Each point is reached from the start by the listed moves, each made once or not at all, plus a little noise. Is the number of moves made odd or even? Then give how often each move was made.

Moves:
(1): [-0.09 -0.08 -0.82]
(2): [-0.12  0.64  0.55]
Start: [-0.06 -0.04 -0.13]
Points:
[-0.27  0.51 -0.42] -> even (1, 1)
[-0.07 -0.04 -0.12] -> even (0, 0)

Moves:
(1): [-0.01  0.28  0.03 -0.24 -0.28  0.06 -0.06 -0.19  0.11  0.26  0.01]
(2): [-0.25  0.30 -0.28 -0.22  0.01  0.05  0.13 -0.09 -0.22  0.56 -0.07]
(3): [-0.10 -0.28 -0.17 -0.08 -0.47 -0.18  0.14  0.37  0.54  0.07 -0.52]
(4): [-0.35 -0.31  0.02 -0.31 -0.26 -0.24  0.04  0.37  0.48 -0.22  0.06]
(5): [-0.11 -0.27 -0.08 -0.29  0.05 -0.14  0.48  0.28 -0.26  0.17 -0.19]
(6): [-0.33  0.02  0.09 -0.28 -0.38  0.13 -0.19  0.47 -0.11 -0.12  0.32]
(7): [ 0.04  0.18  0.05  0.09  0.19 -0.12  0.00 -0.04 -0.56  0.21  0.11]
(8): [-0.04  0.11 -0.32 -0.28 -0.24  0.01 -0.27  0.07  0.05 -0.05  0.42]
(9): [ 0.21 -0.28 -0.43 -0.03  0.01 -0.05 -0.16 -0.31  0.01 -0.26 -0.06]
Start: [-0.10  0.04  0.00  0.08  0.38 -0.18  0.22  0.08  0.17  0.16 -0.12]
Points:
[-0.28  0.04 -0.75 -0.76  0.17 -0.29  0.61 -0.21 -0.16  0.87 -0.47] -> even (1, 1, 0, 0, 1, 0, 0, 0, 1)
[-0.92 -0.31 -0.63 -0.96  0.00 -0.58  0.53  0.74 -0.44  0.48  0.09] -> even (0, 1, 0, 1, 1, 1, 1, 0, 1)
[-0.53 -0.07 -0.74 -0.44 -0.26 -0.34  0.15  0.47 -0.16  0.70 -0.35] -> odd (0, 1, 1, 0, 0, 1, 1, 0, 1)
[-0.48 -0.14 -0.28 -0.51 -0.09 -0.40  0.04  0.48  0.68 -0.13  0.36] -> even (0, 0, 0, 1, 0, 0, 0, 1, 0)
[-1.07  0.07 -0.47 -0.97 -0.44 -0.20 -0.10  0.89  0.35  0.34  0.56] -> even (0, 1, 0, 1, 0, 1, 0, 1, 0)
[-0.46  0.19 -0.70 -0.73  0.22 -0.27  0.58  0.30 -0.27  0.86  0.02] -> odd (0, 1, 0, 0, 1, 0, 0, 1, 0)

Moves:
(1): [ 0.15  0.00 -0.31  0.17  0.22 -0.15  0.37 -0.06  0.16  0.01  0.08  0.23
 -0.01  0.34 -0.18  0.31  0.00  0.74 -0.25  0.18 -0.48]
(2): [ 0.09  0.47  0.16 -0.07 -0.07  0.43  0.02 -0.07  0.16 -0.21 -0.24 -0.37
  0.04  0.06 -0.02 -0.18 -0.13  0.15 -0.21 -0.04  0.11]
(3): [ 0.04 -0.03 -0.16  0.12  0.07 -0.08 -0.25  0.04 -0.27  0.02 -0.28 -0.20
 -0.10  0.09  0.24  0.23 -0.24  0.12 -0.24  0.15  0.14]
(4): [-0.25 -0.30 -0.21  0.23 -0.01 -0.13  0.36  0.16  0.28  0.19  0.24 -0.04
  0.01  0.07  0.03 -0.02  0.06 -0.06 -0.13 -0.25 -0.05]
(5): [-0.05  0.22  0.22  0.08  0.09  0.02  0.25  0.38  0.33 -0.36 -0.08 -0.14
 -0.16 -0.32 -0.03  0.30 -0.12  0.20 -0.11 -0.17 -0.09]
(6): [-0.07 -0.28 -0.18  0.20 -0.38  0.02  0.28  0.19  0.19  0.20  0.21 -0.54
  0.14  0.17  0.01 -0.08  0.13  0.44 -0.14 -0.26 -0.21]
(7): [ 0.03 -0.06 -0.31  0.23  0.06  0.00 -0.01 -0.18  0.14 -0.11 -0.08 -0.10
  0.09  0.20 -0.18 -0.10  0.03  0.04  0.22  0.13 -0.11]
(8): [ 0.14 -0.01 -0.20  0.27  0.00 -0.01  0.10  0.20  0.18 -0.26 -0.08 -0.09
  0.06 -0.30 -0.02 -0.27  0.14  0.20 -0.17 -0.19 -0.04]
(9): [-0.06  0.04 -0.12 -0.11  0.19 -0.11  0.02 -0.07  0.22 -0.06 -0.15  0.01
 -0.03 -0.08  0.06 -0.17  0.09  0.07  0.14 -0.01 -0.08]
(10): [ 0.15 -0.10  0.24  0.18  0.28  0.21 -0.04  0.24  0.11 -0.13 -0.38 -0.55
 -0.29  0.12  0.20 -0.79  0.24  0.19  0.10 -0.02 -0.06]
(11): [-0.28 -0.08  0.26 -0.21  0.05  0.03  0.01 -0.15  0.20 -0.03 -0.64  0.10
 -0.20 -0.02 -0.17 -0.28  0.23  0.05  0.06  0.07 -0.35]
(12): [ 0.19  0.05 -0.43  0.10  0.37 -0.30 -0.23  0.29  0.17  0.14  0.14 -0.06
  0.19  0.45 -0.28  0.05 -0.04 -0.05 -0.16  0.34  0.12]
(13): [-0.25 -0.12 -0.51  0.09 -0.32 -0.12  0.15  0.15 -0.35  0.03  0.31  0.09
  0.04  0.34  0.02 -0.03 -0.18  0.13  0.02 -0.01  0.21]
(14): [-0.22  0.32  0.21 -0.17 -0.07 -0.17 -0.16 -0.36  0.13 -0.17 -0.29  0.33
  0.01  0.01 -0.08  0.34  0.28 -0.14  0.10  0.14  0.14]
(15): [ 0.07 -0.07 -0.01  0.07 -0.02 -0.04  0.16 -0.28  0.71  0.16  0.19  0.13
 -0.50 -0.17 -0.24 -0.29 -0.18 -0.25 -0.06 -0.24 -0.06]
(16): [-0.36  0.21  0.22 -0.17  0.01 -0.11  0.39  0.15 -0.24  0.31  0.15 -0.01
 -0.08 -0.10 -0.29  0.25  0.22  0.04  0.02 -0.43 -0.14]
(17): [ 0.29 -0.06 -0.02 -0.02  0.27 -0.20 -0.17 -0.11 -0.05 -0.20 -0.22 -0.25
  0.13  0.19 -0.16  0.02 -0.04  0.22 -0.31  0.05  0.01]
(18): [-0.43 -0.27  0.04 -0.26  0.33  0.16 -0.19 -0.18 -0.29  0.08  0.02 -0.11
 -0.39 -0.17 -0.19 -0.08  0.56  0.07  0.20 -0.26 -0.31]
Start: [ 0.16  0.20 -0.43  0.05  0.09  0.10  0.05  0.43  0.09 -0.02  0.04  0.27
 -0.28  0.19  0.51 -0.02  0.09  0.09  0.14  0.06 -0.12]
Points:
[-0.16 -0.66 -0.64  0.71  1.02  0.05  1.02  1.07  1.16 -0.59 -0.80 -1.12
 -1.04  0.27  0.00 -0.89  1.30  2.15 -0.60 -0.80 -1.72] -> odd (1, 0, 0, 1, 1, 1, 0, 1, 0, 1, 1, 0, 0, 0, 0, 0, 1, 1)
[-0.67  0.77 -0.83 -0.33  0.75  0.03  0.49  1.05  0.11 -0.09  0.19 -0.32
 -0.65  0.44 -0.24  0.22  0.52  0.68  0.06 -0.49 -0.26] -> odd (0, 1, 0, 0, 1, 0, 0, 0, 1, 0, 0, 1, 1, 0, 0, 1, 0, 1)
[-0.18  0.19 -1.54  0.69  0.62  0.15  0.14  0.48  0.70 -0.34 -1.23 -0.93
 -0.64  1.47 -0.19 -0.92  1.10  2.00 -0.35  0.32 -0.93] -> even (1, 1, 1, 0, 0, 1, 1, 1, 0, 1, 1, 1, 1, 1, 0, 0, 0, 1)

Moves:
(1): [-0.04 -0.46 -0.09 -0.16 -0.18  0.14 -0.15  0.31  0.27 -0.02  0.60  0.14
  0.08 -0.10 -0.16  0.38 -0.07  0.17  0.01 -0.29  0.25  0.01  0.02  0.04]
(2): [-0.47  0.48 -0.04  0.04  0.27  0.25 -0.02 -0.07 -0.10 -0.59 -0.34 -0.41
  0.08 -0.02 -0.37  0.19  0.12  0.19  0.09  0.13  0.11 -0.38  0.38 -0.08]
(3): [ 0.21  0.05 -0.08 -0.13 -0.06  0.06  0.21  0.23  0.20 -0.28 -0.13  0.15
 -0.05 -0.10 -0.22  0.04  0.38 -0.18  0.12 -0.14  0.38  0.01  0.48 -0.01]
(4): [-0.12  0.01  0.47  0.04  0.09 -0.04 -0.38  0.11  0.05 -0.09  0.09 -0.05
  0.17  0.01 -0.18  0.21  0.30 -0.31 -0.29  0.36  0.00  0.31  0.33  0.28]
(5): [ 0.27  0.03  0.33  0.25  0.28  0.23 -0.11  0.38 -0.27 -0.46 -0.27 -0.01
 -0.31  0.33  0.20  0.09 -0.28 -0.48 -0.06  0.02 -0.11  0.12  0.06 -0.03]
(6): [-0.20  0.30 -0.12  0.09  0.07  0.04 -0.17  0.15  0.30 -0.01 -0.01  0.05
 -0.06 -0.05 -0.11 -0.11  0.04 -0.11 -0.06  0.19 -0.17 -0.37 -0.20  0.02]
(7): [ 0.24  0.22 -0.13 -0.07  0.07 -0.10  0.47  0.15 -0.05  0.01  0.13 -0.02
  0.04  0.07  0.25  0.02 -0.25  0.19 -0.06  0.06  0.18 -0.13 -0.33  0.15]
(8): [-0.07  0.48  0.20  0.35  0.13  0.22  0.13 -0.11 -0.03  0.02 -0.35  0.36
 -0.06 -0.10 -0.50  0.07 -0.26 -0.24  0.11  0.54 -0.25  0.39 -0.30 -0.15]
(9): [-0.38  0.09  0.08  0.40 -0.30  0.09  0.09 -0.14 -0.17 -0.26  0.20  0.00
 -0.29 -0.12  0.05 -0.69  0.26 -0.13  0.20  0.33 -0.34  0.01 -0.24  0.32]
(10): [ 0.12 -0.11  0.01 -0.04 -0.02 -0.06 -0.09  0.65 -0.11 -0.08 -0.02  0.17
 -0.05  0.12 -0.51 -0.01 -0.22  0.17  0.04  0.13  0.13  0.34  0.06  0.36]
(11): [-0.09  0.11  0.15 -0.49 -0.59  0.16 -0.33 -0.44 -0.16 -0.16 -0.24  0.02
 -0.13  0.37  0.11 -0.12  0.02  0.35 -0.40  0.10  0.26 -0.13 -0.21 -0.21]
(12): [-0.42  0.32  0.12 -0.41  0.38 -0.34  0.01  0.32  0.32  0.18  0.01  0.20
 -0.19  0.02 -0.04  0.08  0.07 -0.02  0.21 -0.12 -0.06  0.26  0.19  0.05]
(13): [-0.33  0.18 -0.20  0.01 -0.06  0.03 -0.15  0.04 -0.06 -0.18  0.02  0.44
  0.20  0.15 -0.09  0.10  0.06 -0.14 -0.14  0.01  0.20 -0.03  0.34 -0.12]
(14): [-0.12  0.11 -0.15 -0.20  0.05 -0.05 -0.15 -0.39 -0.02  0.35  0.22 -0.38
  0.41 -0.07 -0.12 -0.59 -0.14  0.02 -0.01 -0.19  0.14 -0.08 -0.34 -0.17]
(15): [ 0.38 -0.14  0.05 -0.35 -0.19 -0.22 -0.13  0.19 -0.26 -0.03 -0.12  0.08
  0.21  0.17 -0.33  0.43 -0.02 -0.37  0.13  0.14 -0.21  0.10 -0.37 -0.11]
(16): [ 0.06 -0.20 -0.14  0.06  0.02  0.14 -0.30 -0.30  0.20 -0.18  0.08  0.36
  0.05  0.07 -0.05 -0.20 -0.05 -0.01 -0.22 -0.57 -0.17  0.12 -0.09  0.38]
(17): [ 0.64 -1.07 -0.21 -0.10  0.35 -0.07  0.14  0.38  0.08 -0.07  0.31  0.18
 -0.30  0.59  0.15 -0.42 -0.10 -0.04 -0.07 -0.04 -0.15 -0.22  0.17 -0.20]
(18): [ 0.37 -0.05 -0.01  0.09  0.05 -0.17  0.33 -0.02 -0.34 -0.34  0.13 -0.08
 -0.44  0.16 -0.15  0.33 -0.15 -0.19 -0.33 -0.01 -0.14  0.29  0.14 -0.21]
(19): [ 0.10 -0.21 -0.35 -0.16  0.10 -0.38 -0.09 -0.16  0.16 -0.15  0.08  0.09
 -0.15 -0.20  0.14  0.32 -0.10 -0.24  0.17 -0.03  0.48 -0.34  0.10  0.23]
(20): [-0.28  0.38  0.44  0.24 -0.01  0.52  0.25 -0.08  0.05  0.35 -0.56 -0.20
 -0.27 -0.34 -0.56  0.10 -0.09 -0.09 -0.56  0.46 -0.68 -0.03  0.13  0.19]
(21): [ 0.23 -0.01  0.24 -0.08 -0.17 -0.33  0.11  0.03  0.09 -0.14  0.10  0.11
  0.17  0.01 -0.09 -0.02 -0.38 -0.04  0.08  0.00 -0.24 -0.06  0.19  0.09]
(22): [ 0.45 -0.13 -0.19 -0.48  0.05  0.10 -0.23 -0.07 -0.07 -0.10  0.15  0.06
  0.18 -0.28  0.23 -0.01  0.04  0.10 -0.04 -0.10 -0.34  0.09 -0.11 -0.17]
(23): [ 0.28  0.16 -0.34 -0.03  0.05  0.19 -0.05 -0.02  0.13  0.05  0.47  0.28
 -0.36  0.22 -0.12 -0.08  0.28 -0.33  0.08 -0.22  0.52 -0.25  0.11  0.24]
(24): [-0.01 -0.10 -0.40 -0.17  0.04  0.03 -0.05 -0.08  0.27 -0.05  0.06 -0.15
  0.02  0.32 -0.05  0.14 -0.21 -0.12  0.20  0.25 -0.04  0.25  0.03  0.14]
Start: [ 0.09 -0.54  0.23 -0.32  0.31 -0.35 -0.35  0.31  0.16  0.07 -0.07  0.07
  0.18 -0.32  0.09  0.04 -0.28  0.04 -0.03 -0.15  0.15 -0.50 -0.11 -0.13]
Points:
[ 1.14 -1.42  0.21 -0.83  1.21  0.87 -0.59  1.92  0.71 -1.51  0.01  0.32
 -0.14  0.38 -1.23  0.65 -0.74 -0.33 -0.84  0.10 -0.26  0.01  1.00  0.95] -> even (1, 1, 1, 1, 1, 0, 1, 0, 0, 1, 0, 0, 0, 0, 0, 1, 1, 0, 0, 1, 0, 1, 0, 1)
[ 1.12 -0.19  0.71 -0.51  1.16  0.87 -0.75  1.92 -0.25 -1.38 -0.82  1.13
 -0.40  0.42 -2.22  0.78 -0.12 -1.66 -0.65  1.14 -0.24 -0.03  1.23  0.07] -> even (0, 1, 1, 1, 1, 0, 0, 1, 0, 1, 0, 0, 1, 0, 1, 0, 1, 0, 0, 1, 0, 1, 1, 0)
[ 0.85 -0.66 -0.17 -1.50 -0.25  0.61 -0.67  0.33  0.42 -0.36  0.75  0.97
  0.03  0.45 -1.47 -0.39 -0.08 -1.03 -0.74  1.10  0.06 -0.27 -0.37  0.06] -> odd (1, 0, 1, 1, 0, 0, 1, 1, 1, 0, 1, 0, 1, 1, 1, 0, 1, 0, 0, 1, 0, 1, 1, 1)
